Every row gives one point. A path goes straight from each point to the next, and from the last back to the first. The post is the endless flat space through its rows: a point in 2 columns, a line in 3, a plane in 4, and so on, so that a path can go around it. Count how often the path circles the post. Going back the other way cancels.

Post (2 x 3):
[[27 17 -7]
 [-5 22 38]]
Path (23 x 3):
[[ 29  12  19]
 [ 52  26 -33]
 [  1  32  -3]
 [-32  19   2]
 [ 25  -9  -8]
 [  1  -3 -17]
 [-57  28  32]
 [-12 -18  41]
 [ 32   6  45]
 [ 57  18 -14]
 [ 15   7  60]
 [ 21  58  36]
 [  7  45  -4]
 [  1  15   8]
 [  6  -8  16]
 [  6  -9  -4]
 [ -5  26 -30]
 [ 21  59  -9]
 [  3  23   7]
 [-16   0  26]
 [ 37  -5  19]
 [ 43  14  26]
 [ 50  26  25]]
Times around: 2

Post (5 x 6):
[[-28   4 -46  -3   6   6]
 [ 15  -3 -14 -13  10   6]
 [ -3  23  -2   5 -24  -5]
 [ 10 -12 -26   8   0 -14]
 [  0  34  21   5 -10 -20]]
Path (23 x 6):
[[-19 -35 -34  24 -17 -10]
 [ -7   3  13   1 -17 -41]
 [-36   9 -27 -11 -10 -28]
 [-11 -15 -40 -14  16   8]
 [ 10  -3   6   9   6 -18]
 [ -4  -9 -15  -5  -6 -20]
 [-22  36  -8 -22  19 -37]
 [ 31   4 -26   9 -30   5]
 [  7  28  -9  -3   1  41]
 [-19  18   2  16 -10 -14]
 [ -2   8  -1   2 -40   4]
 [ -6 -11 -18   2  -1  30]
 [-25  27 -17   4  20  -7]
 [-15  20 -21  40   6 -34]
 [-15   4  -4   5 -13  24]
 [-12 -17 -17 -13  19 -20]
 [ 27   7  13  -6 -18 -16]
 [  9  -2 -45  11 -36  -5]
 [  4  -6 -60 -19   7   0]
 [-17  13 -11   6  -5 -37]
 [ 28   9 -30   3 -27 -18]
 [ 21  15 -32  25 -11 -23]
 [ -3   8 -20  18  15   2]]
Times around: 2

Post (8 x 9):
[[ -5  15  25  19  -4   2  -3 -27   5]
 [ 25 -17   2   2 -16  -1  -4 -25   8]
 [  3  12  -9  -5   5  -5 -13 -15  -6]
 [ 11 -28  -2 -12   9  -7  -3   9  32]
 [-18   2   4   0  19  21  28   4 -23]
 [-26 -48 -33 -32 -16  -1  16  51 -23]
 [  7  19   4   9   5 -17  16   0 -22]
 [-13  13   9  -7  -2 -12  16 -21 -10]]
Path (25 x 9):
[[  7 -38 -21 -16  16  19 -11 -12  -5]
 [ 12  -2  38  -1  10  18  18 -47   6]
 [-12 -31   8 -25 -41 -16  22  -3  10]
 [-17  40 -14  -5 -12 -16 -38 -25  11]
 [ -1  25 -14  41   7  -2 -23 -10 -34]
 [ 16  -3  16  21 -28 -23 -27 -25   6]
 [  1 -37  -4 -41 -21   7  13 -13  -6]
 [ -5  17  14 -11 -17  -9  -4  -9  -9]
 [-10 -17  24  -5  -3  -2  20   0 -10]
 [  4  -5  37  30 -13  14  48 -55 -27]
 [ 13  18  -1   5  16 -39   1   1  10]
 [ 31   3   8  21  23 -17 -49 -15   8]
 [  2 -28  16  -5  -7  -1  13  26   4]
 [-23 -19 -27 -30  21  10   1  60  11]
 [  3  -4 -13 -10  -5 -17  18   3  -7]
 [-26 -22 -29 -10  16  31  -1   6 -20]
 [ 27  -8  10   7  11 -45 -28  11  21]
 [ 21 -11  -1  -6 -23  18   3 -36 -14]
 [-36  40  10   2  -6  26  27 -23 -27]
 [ 11  34 -22  27   8  -6   5   0 -22]
 [ -2   8  17  11  27 -13  21 -26 -18]
 [ 19 -35  -6 -16  -3 -17 -16  20   3]
 [-22 -28  -3 -46  18  18  27  25   5]
 [-30 -48   8   3 -32  51  27   1   1]
 [-32   4  12  -9 -40 -38  26 -21  -9]]
Times around: 4

Post (11 x 12):
[[ 11   7  12   1  15   4  -1 -21  -7   1   1  15]
 [ 11  34  12  -2   8 -20  -2   3   1  -4  -8  19]
 [  3   9  26   0  18 -23   5  -3   7  -3  17  11]
 [-29 -24 -31  -8  -7  41  11   8  15  -1  15 -25]
 [ 23   9  22   3  15 -26   2   1  13  14   9   2]
 [ 27   7  -3  17  29   0  -6 -15 -13 -10  -1  13]
 [-23 -15 -12  13   8  15  15   3   0  12  -5 -13]
 [  8  13  12   5 -17 -11   7   3   7  -9  15  13]
 [ -3   0 -12  19  13  10  -5  -6  17   2  -8   9]
 [ 15  22   7  23  14 -21  -7 -21  10  -2  18   0]
 [-47 -27 -25  -6 -15  41 -12  13  -4   4   8 -24]]
Path (22 x 12):
[[ -3   8  -2  15  20  -8 -18 -23  28  17  26 -10]
 [ -6   9 -24  17  -9  -7  30  11   0   7  -4 -21]
 [  3  -2   8  -5  -1  -1 -18  15   2   3 -22   8]
 [  5   3  13 -18  35  -4  19   2  -9  -3  11 -17]
 [ 11  20 -19  37  -9   2  11   0  32  -6  32  -6]
 [-17  20 -26  11   9   1 -17 -18  -9   2  -1   0]
 [ 22   3  13 -15   8  -1   2 -15 -11  -4  14  20]
 [  3  -3  -3  16  -4  17  23 -12   8   5   3  20]
 [ -9  11 -18  -9  -2   9 -12  -3   3 -13   4   8]
 [ 12  24  -5   3   7  -8 -15   3  22 -22 -17  27]
 [ -7  16 -27  10   4  15  -3 -20  10 -15  -3   2]
 [ 18   6 -21  34  -7 -30  32  11  60  26 -24  -1]
 [ -3  -9   8  -4   4   0   8  -2   2  -3   8 -18]
 [ -2  11  49 -27   9 -18  -5   9  -1  26  -6  -2]
 [ -3  -5   1  20  33  -4  12 -26  12   3  16 -19]
 [ 32   7  41 -10  12 -15  28   1  37  21  28   5]
 [ 11  21 -17  14  11  14  38  -8   5  -6   0  22]
 [-43 -13 -23  18  -4  19  -1  -7 -22  11 -19   2]
 [ 22   7   3  14   9 -15  -9   4  -4  -5  -6  10]
 [ 18 -16  15  11  29  -3  -3 -15  19   4  29 -34]
 [  8  -1   2   8  19  11  -8  -9   2   4  14   7]
 [-29  -9 -13   4   9   8   8  -3  -3  22   5 -20]]
Times around: 3
